Every row gives one point. Each copy is the shape, with its points in the same order, turned, moved and blurred by noise. Some copies are also mirrored. Which?

Shape (7 x 3):
[[  2  73   2]
 [ 11 -28  40]
 [-51 -37 -19]
 [ 32  61  10]
 [ 17 -18  -4]
 [ 47  58  23]
 [ 27  44 -28]]
Copy 1:
[[ 55  30 -43]
 [-44   7  -9]
 [ -1 -56  25]
 [ 36  56 -31]
 [-12  13  21]
 [ 20  72 -37]
 [ 48  45   6]]
Copy 1 is: only turned
Copy 2, 7 rows:
[[ 25  60   2]
 [-34 -43  37]
 [ 16 -62 -45]
 [-12  60   7]
 [-36 -17 -13]
 [-34  57  37]
 [-29  47 -22]]
Copy 2 is: mirrored
Copy 3:
[[-69 -34 -12]
 [ 31 -11  19]
 [ -2  65  20]
 [-42 -47 -28]
 [ 14   2 -19]
 [-33 -68 -28]
 [-42 -15 -47]]
Copy 3 is: mirrored

Shape (9 x 3):
[[ 52 -42  22]
 [ 64 -42  81]
 [-31  46 -40]
 [-21  24 -10]
 [-18  23 -32]
 [ 15  29 -41]
 [-31  18 -29]
 [-16 -20 -24]
 [ 46 -46  -3]]
Copy 1 (9 x 3):
[[ 38 -51 -14]
 [ 52 -72  41]
 [-24  68 -37]
 [-18  37 -16]
 [-17  40 -39]
 [ 16  39 -51]
 [-29  39 -33]
 [-24   0 -42]
 [ 29 -46 -37]]
Copy 1 is: only turned
Copy 2, 9 rows:
[[  8 -24 -59]
 [-45 -39 -90]
 [ 21  24  60]
 [  0   5  38]
 [ 28  13  46]
 [ 30  32  20]
 [ 16   3  48]
 [ 22 -21  17]
 [ 30 -24 -45]]
Copy 2 is: mirrored

Shape, 7 rows:
[[-34 -13  10  25]
 [ 21 -24  39  33]
 [-17  56  30 -17]
 [ 18 -16 -94 -18]
 [-13 -31 -39 -28]
 [-10 -18  53   9]
 [ 65 -26  43   8]]
Copy 1, 7 rows:
[[ -3 -36 -14 -35]
 [-30 -20  39 -13]
 [ 48  33 -25 -14]
 [-39 -60 -68  74]
 [  6 -62 -42  26]
 [ 11  -9  28 -42]
 [-25  -7  70  24]]
Copy 1 is: only turned
Copy 2:
[[-34 -14   7 -17]
 [-28 -39 -53 -11]
 [-38  20  -6  60]
 [ 78  40   5 -28]
 [ 38  -7  23  -5]
 [-43 -44 -20  14]
 [  3 -45 -81  18]]
Copy 2 is: only turned
Copy 3, 7 rows:
[[ 40  25  12  45]
 [ 47 -17  59  40]
 [ 16  54  41 -27]
 [-12 -39 -65   1]
 [-24  -8 -27  38]
 [ 23  21  65  43]
 [ 22 -49  76  12]]
Copy 3 is: only turned

Shape:
[[  4 -24 -37  12]
 [ -5 -43 -18 -14]
 [ -1  -9  -9 -37]
 [ -3 -12 -30 -60]
 [ 18  56  67  33]
 [-42   9 -15  38]
 [-64 -15  35  77]
 [-39  -1  -9 -12]
 [-44 -21   1  79]]
Copy 1:
[[  5  34 -14   2]
 [ 20  16 -14  27]
 [ -2  -1 -20  33]
 [-22  -3 -20  46]
 [  3 -76  -4 -78]
 [ 24  28 -50 -54]
 [ 87  -5 -54 -69]
 [  4  -4 -57   7]
 [ 63  36 -39 -61]]
Copy 1 is: mirrored
Copy 2, 9 rows:
[[ 38  10  15   9]
 [ 14  -8   8  29]
 [-10  20  -6  29]
 [ -6  26 -15  59]
 [-49  49  19 -83]
 [ 33   6 -28 -42]
 [ 18 -42 -22 -87]
 [  7   8 -36   1]
 [ 48 -32  -7 -67]]
Copy 2 is: mirrored
Copy 3, 9 rows:
[[ 17  11 -30  38]
 [ 10  -8 -25   8]
 [  5  20  -5 -13]
 [ 17  40  -9 -22]
 [-70 -17  83  43]
 [ 30 -19  34  56]
 [ 12 -92  39  62]
 [ 31  -3  18   6]
 [ 17 -61  17  77]]
Copy 3 is: mirrored

Shape (9 x 6):
[[ -8 -43 -33  -7  51  17]
 [  5  56 -46  41  33 -21]
 [  2  61   5  -4  -4  36]
 [ 30  -9  -7  -4  49  30]
 [-22  10 -13  -6 -12  64]
 [  8  53 -27  34 -44 -29]
 [ 18  38  21 -19 -17  13]
 [  5  47  45 -22   9   3]
 [ -6 -31  10  45 -25   1]]
Copy 1 (9 x 6):
[[-29  13 -22 -14  50  30]
 [ 22  21 -73  -7  -2 -49]
 [ 50  13  19  -8   8 -48]
 [-14  -4  -6 -39  47 -14]
 [ 54  15  24  -1  36  11]
 [ 54 -25 -43  29 -35 -37]
 [ 25 -17  31   2  -4 -40]
 [  3   7  39 -13 -22 -49]
 [ 27 -33 -16 -16 -21  41]]
Copy 1 is: mirrored
Copy 2, 9 rows:
[[-64  12 -13  11   9 -46]
 [-23 -33  48  -4 -53  -1]
 [  9 -11 -19 -31 -14  41]
 [-62 -20 -13   0  22  -2]
 [ -6  10 -44 -48  -1  -8]
 [ 54 -31  34 -15 -26  -7]
 [ 20 -12 -17  -2  16  34]
 [  3   8  -3  10  14  61]
 [  9  17  28 -32  44 -37]]
Copy 2 is: only turned
Copy 3 (9 x 6):
[[ 10 -40  10 -53  16  37]
 [ 41 -48  59  48  -4  44]
 [ 22 -52  29  41  27 -32]
 [ 18 -74  -5 -23   8  16]
 [ 11 -26   4  13  65 -34]
 [ -7 -23  31  95   7  23]
 [-11 -49   2  37   4 -35]
 [  6 -45  12  30 -25 -58]
 [ 20   9 -33  25  15  21]]
Copy 3 is: only turned

Shape (9 x 6):
[[-29  16  43  37  -9  51]
 [ -2  10  16  48  42  90]
 [-83  34   6  21 -28  33]
 [-44  42   7 -42  18 -38]
 [ 55 -32   3 -35 -21  -3]
 [ 31 -13 -36  -1 -11 -27]
 [ 40 -40 -35 -17  -7 -21]
 [-63  -9  44  44  28  26]
 [ 22 -50 -36 -67   5  -8]]
Copy 1 (9 x 6):
[[-32   1 -13  18   0  92]
 [-83  42 -27  -6  11  70]
 [ -7 -17 -37  19 -66  92]
 [  0 -67  -1 -24 -47   4]
 [ 10  29  62  17   9 -14]
 [ 30  31  10  -6  -9 -21]
 [ 17  39  26  14  -8 -37]
 [-45 -30 -54  44  -2  61]
 [-13  21  48  25 -40 -54]]
Copy 1 is: mirrored
Copy 2, 9 rows:
[[  1 -61  10  28   4 -51]
 [  9 -59 -39   0  53 -71]
 [ 10 -31  69  41  26 -38]
 [ 42 -13  57 -19 -17  37]
 [-62   2 -32 -16 -29  42]
 [-23  53 -22  -2 -17  19]
 [-37  47 -38  -3   3  38]
 [ 32 -63   1  58  30 -17]
 [-42  24 -13 -24  24  70]]
Copy 2 is: mirrored
Copy 3 (9 x 6):
[[-28  55 -10  23  -7 -17]
 [-15  39 -35  33 -44 -70]
 [-28  78   1 -46 -17  27]
 [-30 -30  25 -41   4  41]
 [ 67 -18  12  42  38   1]
 [ 53 -28 -34 -16  27  18]
 [ 78 -34 -13  -8  39  -6]
 [-53  44 -14 -23  12 -43]
 [ 81 -30  38 -23  16  -3]]
Copy 3 is: only turned

Shape:
[[ 12  81  -2   7  22  24  -6  -2]
 [ 12   7   8 -32  23 -13  -7 -19]
 [  7  -9  20   6  10  20  -1   1]
 [ -5  -1  -4 -15   5  -5  12  14]
 [ 17   7  -7   4  10   1  26  -9]
 [ 15  -7  17  19 -44 -13  15 -10]
 [  9 -14  -5 -17  13 -10  -9 -12]
 [ 11   3  28   9  16 -16   3   6]
 [  7  95  -4   8  17  13   3  -7]
 [ -4  -2 -10  23  11  -5 -10  -2]
 [ 12 -12  21  21  11 -12  15  -9]
 [-45 -12  -5   1  -5  -2  17 -18]
 [ 15   1  19  20  19   9   3 -16]]
Copy 1, 13 rows:
[[ 15   7  -7  32  -7 -57  51  21]
 [-16 -14 -11  35  -8  -9  -9 -14]
 [  7   8 -18  -5   8   7   3  -2]
 [ -4 -12   5  11  -6   4 -12  21]
 [ 16  11  14  19 -14   3   3   3]
 [ 25 -13  14 -35 -30  -3 -11 -13]
 [-19  -7  -5  15 -16  13  -3 -10]
 [ 23 -18 -23   9 -13  10   2   0]
 [ 25  -3   6  40  -7 -67  52  22]
 [  0 -12   3   2 -12  20  27   4]
 [ 28  -6  -7   4  -9  21   1 -13]
 [ -4 -30  35  -1  25  16   0  -2]
 [ 20   6 -13   7   1   7  17 -17]]
Copy 1 is: mirrored
Copy 2, 13 rows:
[[ 63 -16   0 -56  15  -1  23 -20]
 [ 26 -20   7   1 -29 -31  -6   5]
 [ -9  11 -17 -17 -12 -11   2 -11]
 [ 14 -11 -16  24   2 -15  -1 -11]
 [ 14  -6  12   3  -6   9  12 -15]
 [-11  -9 -27   3 -13  42  -1  23]
 [  8  -5   9  10 -15 -21 -11  11]
 [  4 -18 -13 -12 -21  -1 -17 -19]
 [ 77 -22   1 -51  15  10  19 -24]
 [  0   1   5  -5  13  -3 -23  -6]
 [ -7  -3  -1   1 -23  13 -19 -15]
 [ 25  35 -14  27  -1   6 -27   5]
 [ -3   7   6 -25 -19   5  -5 -15]]
Copy 2 is: mirrored
Copy 3, 13 rows:
[[ -7  35  35 -45   3 -14   0  45]
 [  3  30 -11  16  32 -16   1   1]
 [ 11  12 -15  11 -14 -18 -25  -2]
 [  3 -13  -8   1  10  -6   9  -9]
 [ 15   0  -1 -10  16  12 -21   1]
 [ 63 -11  -5  24  -9   5  -2  16]
 [  7  19 -20  16  17   5   2 -12]
 [ 28   7 -18  -9  13 -28  -6  -5]
 [  5  33  49 -49   7 -14   5  44]
 [ 26  17   1 -11 -13   5   5 -19]
 [ 42   8  -8   1   7 -10 -19 -14]
 [ 11 -11  30  36  -8  -3  -1 -29]
 [ 23  22  -4  -2  -1 -14 -34  -3]]
Copy 3 is: mirrored
